Every row gives one point. To make a cloud, some directions were put in groups of two or more. Within a group, all points are equally far from the middle, so they leave a hole (a ring in 2 directions, a hollow ball in 3). The other directions are filled evenly. Then the cloud was stretched, turned, moved and blurred a little. How many holes are there, and how many directions does each take, smallest first?

Cloud, 13 rows:
[[ 0.01 -0.53]
 [ 0.38  0.22]
 [ 0.52 -0.22]
 [ 0.16  0.51]
 [ 0.05  0.02]
 [ 0.32 -0.25]
 [-0.01  0.19]
 [-0.28 -0.16]
 [ 0.67 -0.08]
 [ 0.00  0.09]
 [-0.06  0.21]
 [-0.60  0.04]
 [ 0.25  0.11]]
Holes: 0

Cloud (21 x 3):
[[-0.35  0.06  0.07]
 [ 0.55 -0.09  0.29]
 [ 0.07 -0.18  0.36]
 [-0.28  0.32 -0.10]
 [-0.06 -0.22  0.17]
 [ 0.54 -0.12 -0.26]
 [-0.01 -0.45  0.40]
 [-0.13 -0.23 -0.29]
 [ 0.00  0.06 -0.43]
 [-0.06 -0.05  0.25]
 [ 0.05 -0.18 -0.42]
 [ 0.36 -0.40  0.37]
 [ 0.59 -0.33  0.20]
 [-0.34 -0.10 -0.16]
 [ 0.23 -0.40 -0.13]
 [-0.23  0.04  0.49]
 [-0.11 -0.25  0.57]
 [-0.44 -0.62 -0.19]
 [ 0.07 -0.32  0.24]
 [ 0.52 -0.17  0.14]
 [-0.24  0.40 -0.24]]
Holes: 0

Cloud (54 x 6):
[[ 0.60  0.25 -0.01  0.53 -0.14  0.00]
 [ 0.13  0.54  0.01  0.18 -0.45  0.09]
 [-0.36 -0.61  0.17 -0.28 -0.20  0.24]
 [-0.18 -0.27 -0.12  0.32 -0.17 -0.48]
 [-0.10 -0.15  0.26 -0.15 -0.43  0.26]
 [-0.16  0.45 -0.27  0.31  0.00  0.17]
 [ 0.05  0.04  0.22 -0.15 -0.12  0.08]
 [-0.26  0.05  0.11 -0.31 -0.01 -0.43]
 [ 0.10 -0.27 -0.33 -0.39 -0.28 -0.25]
 [-0.08 -0.23 -0.43  0.16 -0.20 -0.56]
 [-0.27 -0.19 -0.38 -0.05 -0.36 -0.41]
 [ 0.23  0.23  0.49  0.42 -0.31  0.19]
 [-0.15 -0.04  0.17  0.10 -0.21 -0.15]
 [ 0.57  0.31  0.22 -0.32 -0.51 -0.06]
 [ 0.17  0.64 -0.31  0.47 -0.06 -0.25]
 [-0.48 -0.36  0.25  0.09 -0.23  0.55]
 [-0.13 -0.02 -0.11 -0.48 -0.11  0.36]
 [ 0.32  0.46 -0.17 -0.49 -0.47 -0.04]
 [ 0.18 -0.45  0.12 -0.49 -0.66 -0.41]
 [ 0.06  0.17 -0.10  0.18 -0.06  0.45]
 [ 0.17 -0.06  0.37  0.28  0.08 -0.27]
 [-0.26  0.08 -0.30  0.37 -0.23 -0.55]
 [ 0.06  0.22  0.85  0.35 -0.09  0.09]
 [-0.13  0.03 -0.35  0.21  0.16  0.03]
 [ 0.34 -0.22  0.08  0.48 -0.32  0.40]
 [-0.25  0.06 -0.20  0.35 -0.24  0.21]
 [-0.30 -0.25  0.05 -0.14 -0.26 -0.13]
 [ 0.24  0.18 -0.28 -0.06  0.03 -0.43]
 [ 0.97  0.29  0.13  0.06 -0.27  0.18]
 [-0.54 -0.30 -0.39  0.33  0.15  0.23]
 [ 0.02  0.01 -0.06 -0.36 -0.17 -0.06]
 [ 0.25  0.69 -0.17  0.44 -0.22  0.06]
 [ 0.36  0.37  0.27  0.25 -0.27 -0.10]
 [-0.38  0.46  0.10  0.09 -0.11 -0.30]
 [ 0.28 -0.03  0.68 -0.08 -0.27  0.54]
 [ 0.17  0.22 -0.03 -0.38 -0.21 -0.14]
 [ 0.09  0.06 -0.50  0.16 -0.21  0.11]
 [-0.04  0.07  0.16  0.74  0.23 -0.03]
 [-0.59 -0.39 -0.43  0.00  0.16 -0.13]
 [ 0.07  0.23  0.02 -0.23  0.27  0.30]
 [-0.53  0.04 -0.12 -0.53 -0.28 -0.46]
 [-0.02  0.01  0.31  0.33 -0.18 -0.43]
 [-0.27 -0.28  0.07  0.15  0.22 -0.44]
 [ 0.09 -0.34  0.22 -0.21 -0.52 -0.45]
 [-0.34 -0.27  0.02 -0.67 -0.12  0.25]
 [ 0.17  0.21  0.14  0.51  0.03 -0.32]
 [ 0.16  0.01 -0.02 -0.50 -0.08  0.20]
 [ 0.31  0.05 -0.25  0.19  0.05  0.07]
 [ 0.34  0.26  0.30  0.46  0.21 -0.45]
 [ 0.13  0.13  0.13 -0.21 -0.67 -0.14]
 [ 0.41  0.53 -0.32 -0.35 -0.23  0.01]
 [ 0.48  0.29  0.09 -0.13 -0.12  0.34]
 [-0.06  0.02 -0.16 -0.24 -0.47  0.02]
 [ 0.33  0.14  0.24 -0.13 -0.18  0.32]]
Holes: 0

Cloud (78 x 8):
[[ 0.22 -0.32 -0.50 -0.43 -0.11  0.30 -0.32  0.38]
 [-0.11  0.30 -0.40  0.03 -0.06 -0.22  0.21 -0.24]
 [ 0.17  0.38  0.07 -0.50 -0.19  0.03 -0.32  0.01]
 [ 0.00 -0.27 -0.48 -0.24  0.16  0.50 -0.35  0.36]
 [ 0.29  0.37 -0.01 -0.35 -0.12  0.10 -0.21 -0.07]
 [-0.62 -0.21 -0.07 -0.19 -0.38  0.15  0.06  0.08]
 [-0.10  0.50  0.24 -0.34 -0.11 -0.03  0.40 -0.50]
 [ 0.10  0.56  0.22 -0.06 -0.09 -0.55  0.26 -0.18]
 [-0.09 -0.02 -0.24 -0.57  0.21  0.08  0.09  0.36]
 [-0.08 -0.34  0.42  0.27 -0.11  0.48  0.00  0.24]
 [ 0.37  0.27  0.27  0.12 -0.74  0.20  0.20 -0.24]
 [-0.32  0.01 -0.57  0.24 -0.17  0.08  0.05 -0.02]
 [ 0.07 -0.51  0.05 -0.08 -0.46 -0.36  0.01  0.24]
 [ 0.05 -0.21  0.01  0.02 -0.58  0.01 -0.12 -0.50]
 [ 0.58 -0.43 -0.12 -0.27  0.14 -0.06 -0.28  0.02]
 [-0.44 -0.04  0.09  0.18  0.20 -0.06 -0.06  0.49]
 [ 0.28  0.27  0.16 -0.12 -0.62  0.36 -0.04  0.02]
 [-0.15  0.03 -0.31  0.30 -0.24 -0.12 -0.04  0.46]
 [ 0.14  0.17 -0.46  0.25 -0.38 -0.04 -0.32 -0.15]
 [ 0.19  0.37  0.26 -0.18 -0.35  0.37  0.12 -0.32]
 [ 0.16 -0.13 -0.33 -0.47 -0.14  0.03 -0.04 -0.16]
 [ 0.00  0.32  0.57 -0.13  0.11  0.33  0.15 -0.15]
 [ 0.27  0.05  0.76  0.13  0.28 -0.12  0.26 -0.19]
 [-0.11 -0.34  0.10  0.14  0.36 -0.47  0.02 -0.14]
 [ 0.03 -0.06  0.43 -0.24 -0.06  0.33  0.24  0.21]
 [-0.22 -0.74  0.28  0.25 -0.09  0.47  0.16 -0.01]
 [ 0.55 -0.29 -0.20  0.10  0.48 -0.24  0.09  0.18]
 [ 0.24 -0.21  0.71  0.09  0.19  0.04  0.26 -0.44]
 [ 0.09  0.15 -0.12 -0.14 -0.20  0.20  0.49  0.18]
 [-0.44  0.08  0.34  0.06 -0.22  0.08 -0.44 -0.06]
 [-0.18 -0.12 -0.71  0.16 -0.34  0.09 -0.24  0.32]
 [-0.13 -0.75  0.11  0.21 -0.56  0.04  0.17 -0.09]
 [ 0.12  0.00 -0.38 -0.25 -0.44  0.05 -0.35 -0.22]
 [-0.09  0.20  0.42  0.44  0.07  0.08 -0.12  0.07]
 [ 0.32  0.14  0.62 -0.29 -0.20 -0.33  0.59  0.02]
 [ 0.46  0.21  0.34 -0.33 -0.31 -0.45  0.00 -0.04]
 [-0.10 -0.17 -0.68 -0.52 -0.33  0.42 -0.38  0.22]
 [ 0.12 -0.52  0.74  0.10  0.09 -0.31 -0.05  0.33]
 [-0.03  0.03  0.42 -0.05 -0.04 -0.67 -0.03 -0.24]
 [-0.40 -0.01  0.81  0.11 -0.09 -0.32  0.34 -0.07]
 [-0.11 -0.20  0.07 -0.01 -0.29 -0.15 -0.65 -0.12]
 [ 0.36  0.06  0.27  0.32 -0.10  0.42 -0.37  0.22]
 [-0.24  0.00  0.57  0.21  0.11 -0.22 -0.02  0.26]
 [ 0.14  0.02 -0.32 -0.31  0.01 -0.33  0.36 -0.12]
 [ 0.06 -0.17  0.43 -0.02 -0.64 -0.09  0.07 -0.61]
 [ 0.02  0.34 -0.25 -0.09 -0.07 -0.38  0.03 -0.20]
 [-0.07 -0.40 -0.35  0.43  0.05  0.38 -0.26  0.41]
 [ 0.37 -0.26  0.40  0.29  0.27 -0.12  0.12 -0.28]
 [-0.14 -0.39  0.18  0.17 -0.10  0.58 -0.44 -0.31]
 [-0.26  0.09  0.31 -0.18  0.06 -0.56 -0.19 -0.17]
 [-0.10 -0.32  0.38 -0.06  0.43 -0.07  0.34  0.31]
 [-0.06 -0.08  0.13 -0.34  0.21  0.35  0.00 -0.32]
 [ 0.12 -0.12  0.70  0.34  0.04 -0.42  0.04 -0.17]
 [-0.24 -0.52  0.13  0.03  0.21  0.42  0.23 -0.11]
 [-0.34 -0.55 -0.13  0.26 -0.17  0.14 -0.03  0.05]
 [ 0.32 -0.03 -0.25 -0.42 -0.43  0.17 -0.47 -0.17]
 [ 0.17  0.09  0.80  0.32  0.28 -0.18  0.36  0.11]
 [ 0.24  0.55  0.42 -0.18  0.18 -0.10  0.38  0.23]
 [ 0.48  0.19  0.02 -0.19 -0.58 -0.08 -0.36  0.25]
 [ 0.09 -0.08  0.29  0.01  0.14 -0.83 -0.06 -0.16]
 [ 0.05  0.11  0.70 -0.62 -0.27 -0.07  0.17 -0.19]
 [-0.02 -0.40  1.01 -0.16  0.02  0.13  0.22  0.00]
 [-0.29 -0.09 -0.17  0.36 -0.40  0.16  0.12  0.21]
 [ 0.09 -0.19 -0.26  0.39  0.46 -0.20 -0.04  0.13]
 [-0.08  0.06 -0.59 -0.48  0.32  0.23 -0.22  0.48]
 [ 0.31 -0.43  0.60 -0.46 -0.54  0.09  0.18  0.02]
 [ 0.68  0.16  0.53 -0.21  0.10 -0.37  0.09  0.13]
 [-0.28  0.14  0.25 -0.27  0.35  0.26  0.14  0.42]
 [-0.23  0.17  0.55 -0.09 -0.42 -0.20  0.33 -0.11]
 [ 0.37 -0.06  0.39 -0.06  0.53 -0.39 -0.08 -0.01]
 [-0.16  0.06  0.14 -0.54 -0.32 -0.01  0.10  0.24]
 [-0.48  0.13  0.58  0.20  0.05  0.04  0.02 -0.33]
 [-0.20 -0.28  0.05  0.01  0.28 -0.51 -0.09 -0.14]
 [-0.05  0.19 -0.32  0.37 -0.21 -0.04 -0.27 -0.17]
 [ 0.26 -0.14  0.65  0.26  0.15 -0.42 -0.19  0.16]
 [ 0.33 -0.62 -0.05  0.21  0.17  0.16  0.04  0.01]
 [ 0.18 -0.30 -0.12 -0.32  0.26  0.03 -0.03  0.47]
 [-0.11  0.10  0.34 -0.49  0.12  0.27 -0.33  0.45]]
Holes: 2 (2, 2)

Cloud, 90 rows:
[[ 0.36  0.04 -0.02 -0.32 -0.36 -0.20 -0.36 -0.47 -0.37]
 [-0.14 -0.24  0.09  0.26 -0.35  0.39  0.28 -0.50 -0.01]
 [ 0.61 -0.07  0.04  0.31 -0.16 -0.01 -0.50  0.60  0.12]
 [ 0.49  0.00  0.21 -0.08 -0.30 -0.03 -0.21 -0.60  0.22]
 [ 0.52 -0.26  0.25  0.20 -0.17 -0.08 -0.20  0.29  0.24]
 [ 0.48  0.23 -0.11 -0.60  0.03 -0.25 -0.30  0.16 -0.24]
 [ 0.17 -0.24 -0.15 -0.45  0.33 -0.37  0.06  0.04  0.18]
 [ 0.06  0.03  0.14 -0.31  0.53 -0.57 -0.10  0.23  0.00]
 [ 0.32  0.28  0.10 -0.16 -0.55 -0.26  0.01  0.52 -0.26]
 [ 0.66 -0.02  0.27  0.30 -0.05  0.44 -0.32  0.59 -0.05]
 [ 0.57 -0.12 -0.31 -0.06 -0.68 -0.13  0.15 -0.19 -0.08]
 [ 0.42 -0.45  0.05  0.40 -0.76  0.30 -0.34 -0.21  0.14]
 [ 0.51  0.35  0.08  0.23 -0.02  0.48  0.22 -0.18  0.17]
 [ 0.08  0.00  0.32 -0.64 -0.27  0.27  0.42 -0.28  0.02]
 [-0.15 -0.37  0.40  0.43 -0.34  0.16 -0.11  0.60  0.14]
 [ 0.20 -0.30  0.29 -0.36 -0.21  0.69 -0.22 -0.40 -0.22]
 [-0.08 -0.24  0.15  0.24 -0.59 -0.08 -0.24  0.11  0.08]
 [-0.09  0.47  0.03  0.02  0.03  0.24  0.23  0.04  0.22]
 [ 0.10  0.35  0.01  0.16 -0.35 -0.24 -0.32  0.16  0.15]
 [ 0.53 -0.24  0.53 -0.19 -0.02  0.00 -0.50  0.51 -0.60]
 [-0.10 -0.87  0.65 -0.18  0.19  0.17  0.17 -0.17 -0.05]
 [ 0.49  0.48 -0.09 -0.17  0.20 -0.12  0.12  0.03 -0.01]
 [ 0.64  0.54 -0.21  0.08  0.07  0.16  0.09  0.44  0.03]
 [ 0.04 -0.32  0.56 -0.45  0.39  0.00  0.21  0.14 -0.25]
 [-0.24 -0.19  0.50 -0.03 -0.20 -0.13 -0.28  0.34 -0.55]
 [ 0.12  0.35 -0.07 -0.27  0.05 -0.40  0.20  0.05  0.21]
 [ 0.24 -0.31  0.24 -0.07 -0.25  0.27  0.38 -0.33 -0.45]
 [ 0.17 -0.64 -0.36  0.55 -0.29  0.03 -0.14 -0.17  0.17]
 [ 0.30  0.51  0.43  0.01  0.10  0.10  0.42  0.32 -0.16]
 [ 0.08 -0.54 -0.18  0.35 -0.72 -0.11  0.01 -0.13  0.39]
 [ 0.53  0.14 -0.18  0.01 -0.02 -0.12  0.25 -0.08 -0.31]
 [ 0.45 -0.63 -0.06  0.21  0.18  0.05 -0.03 -0.25  0.29]
 [ 0.21 -0.02 -0.31 -0.37 -0.29 -0.31  0.08  0.00 -0.09]
 [ 0.06 -0.26 -0.27  0.42  0.29 -0.36  0.41 -0.25  0.29]
 [ 0.18 -0.58  0.08 -0.22 -0.54  0.36  0.04 -0.40 -0.17]
 [ 0.20 -0.62  0.42 -0.27 -0.57  0.11 -0.28 -0.32  0.02]
 [ 0.55  0.07 -0.10  0.09 -0.53  0.25 -0.32  0.27 -0.06]
 [ 0.19  0.42  0.43 -0.22 -0.32  0.41 -0.28 -0.13 -0.29]
 [ 0.61  0.09  0.29 -0.05  0.21  0.24 -0.26 -0.03 -0.18]
 [ 0.18  0.70  0.11 -0.46 -0.23  0.14 -0.09  0.05 -0.18]
 [-0.06 -0.73 -0.10  0.26  0.16  0.16 -0.39 -0.05  0.12]
 [ 0.03 -0.63  0.14  0.16 -0.09 -0.21  0.09 -0.43  0.36]
 [ 0.00 -0.44 -0.16 -0.21  0.34  0.18 -0.13 -0.15  0.26]
 [ 0.05 -0.31 -0.28 -0.19  0.08  0.28 -0.23 -0.42  0.38]
 [ 0.24 -0.39  0.43 -0.37 -0.55  0.17 -0.43 -0.17 -0.17]
 [-0.18 -0.88  0.27  0.09 -0.51  0.00 -0.10  0.07 -0.56]
 [ 0.23  0.23  0.04  0.08 -0.36 -0.06 -0.95  0.02  0.27]
 [ 0.24 -0.34  0.04  0.27 -0.03 -0.26  0.03 -0.39 -0.35]
 [ 0.14 -0.27 -0.09  0.01 -0.31  0.50  0.34 -0.03  0.07]
 [ 0.24  0.56 -0.28  0.28 -0.29 -0.19 -0.07  0.02  0.39]
 [-0.24 -0.30  0.55 -0.38 -0.42  0.36 -0.14 -0.13 -0.21]
 [-0.37  0.29  0.13  0.15 -0.39  0.26  0.15  0.01  0.18]
 [ 0.46 -0.64  0.09  0.21 -0.26 -0.04 -0.22 -0.22 -0.17]
 [ 0.29 -0.06  0.12  0.81 -0.33  0.04 -0.07 -0.19  0.10]
 [ 0.08 -0.03 -0.42  0.49 -0.28 -0.18  0.20 -0.37  0.02]
 [-0.19  0.06  0.08 -0.34  0.24 -0.01  0.06  0.16 -0.14]
 [ 0.12  0.21 -0.10 -0.08 -0.20  0.29  0.27  0.44  0.12]
 [-0.15  0.01  0.26  0.02 -0.17  0.47  0.27  0.24 -0.22]
 [ 0.36 -0.20  0.21 -0.18 -0.34  0.02  0.13  0.03 -0.11]
 [-0.08 -0.22  0.31  0.21 -0.54  0.20 -0.59 -0.47  0.10]
 [ 0.32 -0.08  0.39 -0.55  0.34  0.35  0.11 -0.26 -0.26]
 [-0.15 -0.01  0.19 -0.44 -0.07 -0.11 -0.05 -0.34  0.05]
 [-0.23 -0.59  0.37  0.28 -0.02  0.18 -0.42  0.17 -0.11]
 [ 0.58  0.17 -0.30 -0.08  0.43 -0.40  0.38 -0.19  0.05]
 [ 0.52 -0.12  0.20  0.20  0.12 -0.05 -0.18 -0.41 -0.31]
 [ 0.03 -0.06  0.39 -0.55  0.25  0.07  0.05  0.05 -0.12]
 [-0.14  0.45 -0.02 -0.41 -0.18 -0.05  0.35  0.09 -0.21]
 [ 0.40 -0.21  0.03  0.23 -0.08 -0.28  0.06  0.39 -0.37]
 [ 0.35 -0.06  0.40  0.04  0.11  0.06 -0.51  0.10 -0.58]
 [-0.03 -0.40 -0.21  0.08 -0.06 -0.02 -0.28 -0.39  0.39]
 [ 0.31 -0.31 -0.19 -0.50 -0.31  0.16 -0.16 -0.58  0.33]
 [-0.28 -0.36  0.25  0.14 -0.45 -0.29 -0.01 -0.20  0.18]
 [ 0.40 -0.09  0.01 -0.12 -0.24  0.27 -0.42 -0.37  0.06]
 [ 0.43  0.49  0.01  0.00  0.10  0.18 -0.01  0.37  0.02]
 [-0.10 -0.38 -0.16 -0.03 -0.40  0.01 -0.04  0.34 -0.09]
 [ 0.52  0.08  0.01 -0.10 -0.02 -0.12  0.26  0.62 -0.22]
 [ 0.07 -0.33 -0.42  0.00 -0.59  0.19  0.16 -0.28  0.22]
 [ 0.13 -0.13 -0.66 -0.04 -0.47  0.14 -0.13 -0.45  0.23]
 [ 0.06 -0.29  0.22 -0.18 -0.01  0.43  0.64  0.21 -0.04]
 [-0.01  0.04  0.12  0.31 -0.54 -0.09 -0.02  0.04  0.43]
 [ 0.00  0.29  0.34  0.24  0.10  0.64 -0.06  0.15  0.04]
 [ 0.14 -0.17  0.35 -0.32  0.30 -0.07 -0.06  0.10 -0.34]
 [ 0.46  0.40  0.09  0.03  0.43  0.42 -0.37  0.22  0.24]
 [ 0.40 -0.05  0.40  0.21  0.03  0.13 -0.38  0.17 -0.58]
 [ 0.07 -0.39  0.43  0.00  0.18  0.30 -0.46  0.35 -0.02]
 [ 0.56  0.07  0.11  0.49  0.11 -0.04 -0.01 -0.41  0.05]
 [ 0.19  0.59 -0.17  0.13  0.23  0.30  0.10  0.29 -0.32]
 [ 0.35  0.39 -0.04  0.12 -0.32 -0.35  0.08  0.04  0.27]
 [ 0.29 -0.24 -0.66  0.49 -0.10  0.03 -0.06 -0.15  0.32]
 [ 0.51  0.10  0.22  0.36 -0.08  0.42 -0.10 -0.45  0.20]]
Holes: 0

Cloud:
[[ 0.51 -0.11 -0.22  0.02  0.24 -0.47  0.23  0.16  0.17]
 [ 0.55 -0.17 -0.25  0.52  0.29 -0.39  0.05 -0.02  0.15]
 [ 0.33 -0.06 -0.02  0.01 -0.03 -0.22 -0.21  0.78  0.46]
 [ 0.36 -0.31 -0.23  0.15 -0.25 -0.48  0.45  0.18 -0.32]
 [-0.25 -0.31 -0.37 -0.08  0.00  0.14 -0.71 -0.11 -0.26]
 [ 0.29 -0.31 -0.13  0.59 -0.06 -0.19  0.15  0.53 -0.18]
 [-0.11 -0.53 -0.18  0.25  0.01 -0.18 -0.15  0.41  0.06]
 [ 0.04  0.16  0.24 -0.36  0.34 -0.12  0.39 -0.06  0.46]
 [ 0.35  0.10  0.10  0.00 -0.04 -0.56  0.14 -0.22  0.42]
 [-0.44 -0.24 -0.05 -0.10 -0.22 -0.59 -0.07  0.20  0.03]
 [ 0.39  0.13 -0.29  0.14 -0.14 -0.19 -0.30  0.38  0.45]
 [ 0.10 -0.17 -0.34  0.03 -0.25 -0.25 -0.37 -0.29  0.44]
 [ 0.29 -0.29 -0.16  0.31  0.24 -0.02 -0.50 -0.38  0.58]
 [ 0.16 -0.29 -0.10  0.50 -0.04 -0.11 -0.06 -0.09  0.10]
 [ 0.19 -0.34  0.27 -0.24  0.10  0.23 -0.17 -0.13  0.02]
 [ 0.92  0.04 -0.09 -0.18 -0.19  0.14  0.05 -0.38  0.01]
 [ 0.25  0.18 -0.03  0.47  0.07 -0.44 -0.47  0.14  0.55]
 [ 0.60 -0.03 -0.14 -0.45 -0.14 -0.12  0.31  0.18  0.53]
 [ 0.35  0.25 -0.31 -0.12  0.37  0.19  0.03 -0.40 -0.08]
 [ 0.67 -0.06  0.04  0.05 -0.46  0.24 -0.30 -0.07  0.03]
 [-0.06 -0.19 -0.60  0.05 -0.25 -0.41 -0.10  0.43 -0.04]
 [-0.25 -0.42 -0.29 -0.03 -0.05 -0.04  0.13  0.18  0.29]
 [-0.14 -0.43  0.12  0.45 -0.07 -0.22 -0.39 -0.21  0.20]
 [-0.27  0.28 -0.25  0.26  0.16 -0.48 -0.20  0.22  0.32]
 [ 0.73  0.19 -0.33  0.22  0.01 -0.34 -0.20  0.15  0.59]
 [ 0.64  0.69 -0.07 -0.23  0.15  0.48  0.03  0.08  0.17]
 [ 0.56 -0.18  0.00  0.12  0.46  0.38 -0.11  0.33 -0.04]
 [ 0.73  0.05 -0.18 -0.45 -0.18  0.29 -0.02  0.03 -0.29]
 [-0.10 -0.09 -0.57 -0.11  0.42  0.02 -0.35  0.01  0.49]
 [ 0.28  0.18 -0.16 -0.13 -0.60 -0.17  0.42  0.36  0.12]
 [ 0.26  0.45 -0.11 -0.19  0.49  0.40 -0.16 -0.27 -0.30]
 [ 0.26 -0.28  0.21  0.39 -0.11 -0.03 -0.43 -0.33 -0.41]
 [-0.01 -0.45 -0.37  0.25  0.03 -0.04 -0.58 -0.08  0.58]
 [-0.01  0.05 -0.46 -0.23  0.29 -0.37 -0.13  0.03  0.48]
 [ 0.39 -0.20 -0.16 -0.04 -0.06  0.40 -0.12  0.06 -0.17]
 [ 0.39 -0.09  0.14 -0.41  0.24  0.49 -0.23  0.06  0.27]
 [-0.11 -0.32 -0.06 -0.18  0.65  0.00 -0.02 -0.06 -0.06]
 [ 0.36 -0.19 -0.08  0.27  0.16 -0.30 -0.13  0.39  0.27]
 [ 0.54  0.61 -0.18 -0.34  0.02  0.17 -0.35  0.08 -0.08]
 [ 0.29 -0.23 -0.13 -0.18  0.26  0.26 -0.34  0.59 -0.20]
 [-0.14 -0.26 -0.23  0.06 -0.12  0.01 -0.47  0.29  0.68]
 [ 0.55  0.00 -0.58 -0.09 -0.01  0.23 -0.16  0.01  0.71]
 [ 0.42 -0.34  0.32  0.27 -0.05 -0.25 -0.34 -0.14  0.42]
 [ 0.34 -0.12  0.13  0.05  0.38 -0.69  0.31 -0.18  0.20]
 [ 0.00 -0.73 -0.20 -0.16  0.25  0.23 -0.20 -0.06 -0.18]
 [ 0.46  0.18 -0.64  0.27  0.32  0.03  0.17  0.41 -0.19]
 [ 0.36 -0.16 -0.26  0.27  0.25  0.25  0.02  0.04 -0.43]
 [-0.11 -0.13  0.09 -0.13  0.01 -0.33 -0.49  0.01  0.71]
 [-0.13 -0.07 -0.19 -0.22  0.29  0.02  0.01 -0.25 -0.48]
 [ 0.60  0.43 -0.19 -0.25  0.42  0.63 -0.39  0.30  0.13]
 [ 0.74  0.40 -0.15  0.14  0.02  0.21  0.19  0.23 -0.03]
 [ 0.27  0.22 -0.13 -0.05  0.45  0.25  0.06 -0.12  0.15]
 [ 0.08  0.28 -0.32 -0.32 -0.50  0.06 -0.08 -0.11  0.06]
 [-0.51 -0.21 -0.13 -0.21  0.07  0.24 -0.45 -0.12  0.09]
 [ 0.38 -0.16 -0.24 -0.11 -0.15  0.03 -0.08  0.17  0.37]
 [-0.13 -0.35 -0.35  0.31  0.32 -0.29  0.11 -0.42  0.15]
 [-0.03 -0.29 -0.11 -0.13  0.31 -0.06  0.23 -0.38 -0.28]
 [ 0.19 -0.46 -0.02  0.08  0.36  0.13 -0.45 -0.20  0.63]
 [-0.17 -0.49  0.08 -0.04  0.08  0.32  0.01 -0.09 -0.29]
 [ 0.21 -0.16 -0.09  0.54 -0.31 -0.39 -0.07 -0.26 -0.33]
 [ 0.21  0.45 -0.02  0.11  0.05  0.07 -0.63  0.16  0.45]
 [ 0.38  0.12 -0.06 -0.19  0.19 -0.41 -0.33 -0.05  0.43]
 [-0.12  0.11 -0.24 -0.18  0.51 -0.20 -0.24  0.33  0.15]
 [ 0.03  0.32 -0.38  0.31 -0.06 -0.01  0.03 -0.12  0.31]
 [ 0.00 -0.16  0.10 -0.18  0.34  0.26 -0.03 -0.47 -0.41]
 [-0.29 -0.16 -0.43 -0.01  0.13  0.20 -0.10 -0.39 -0.39]
 [-0.25 -0.06 -0.18 -0.03 -0.09 -0.12 -0.81 -0.14  0.57]
 [-0.26 -0.03 -0.02  0.11  0.35  0.05 -0.16  0.17  0.37]
 [ 0.42  0.10 -0.48 -0.10  0.05  0.26 -0.06 -0.21 -0.18]
 [ 0.09 -0.08 -0.10 -0.38 -0.69 -0.07  0.13  0.36 -0.26]
 [ 0.35  0.51 -0.35 -0.07 -0.41 -0.06  0.30  0.26 -0.26]
 [-0.15 -0.71  0.48 -0.06 -0.14 -0.11 -0.37 -0.39 -0.09]
 [ 0.55  0.64 -0.26 -0.51  0.27 -0.03  0.20  0.61  0.05]
 [ 0.12  0.38  0.48 -0.44 -0.08 -0.37 -0.10  0.16  0.47]
 [-0.12 -0.15 -0.36  0.31  0.61  0.11 -0.59  0.00  0.46]
 [ 0.16 -0.28  0.03  0.29  0.55 -0.21 -0.38  0.02 -0.21]
 [ 0.10 -0.34 -0.45 -0.01  0.23  0.16 -0.54 -0.14 -0.16]
 [ 1.09  0.21 -0.15 -0.15 -0.17 -0.08  0.26 -0.10  0.46]
 [ 0.15  0.32 -0.32 -0.35  0.06  0.12 -0.10 -0.07 -0.49]
 [ 0.72 -0.62  0.27 -0.16 -0.23  0.23 -0.24  0.06  0.18]
 [ 0.40  0.18  0.25  0.12  0.04  0.23 -0.15  0.32  0.21]
 [-0.36  0.34 -0.14 -0.11 -0.08 -0.31  0.02 -0.15  0.15]
 [ 0.26 -0.34 -0.07  0.14  0.30 -0.75 -0.05  0.05  0.19]
 [ 0.45  0.00 -0.12 -0.18  0.06 -0.19 -0.19 -0.41  0.48]
 [ 0.37 -0.16 -0.43 -0.17 -0.30 -0.35 -0.12  0.19  0.15]
 [-0.10 -0.33 -0.24  0.01 -0.13 -0.18 -0.17  0.70  0.04]
 [ 0.13  0.04 -0.47 -0.43 -0.11  0.04 -0.08 -0.04 -0.36]]
Holes: 0
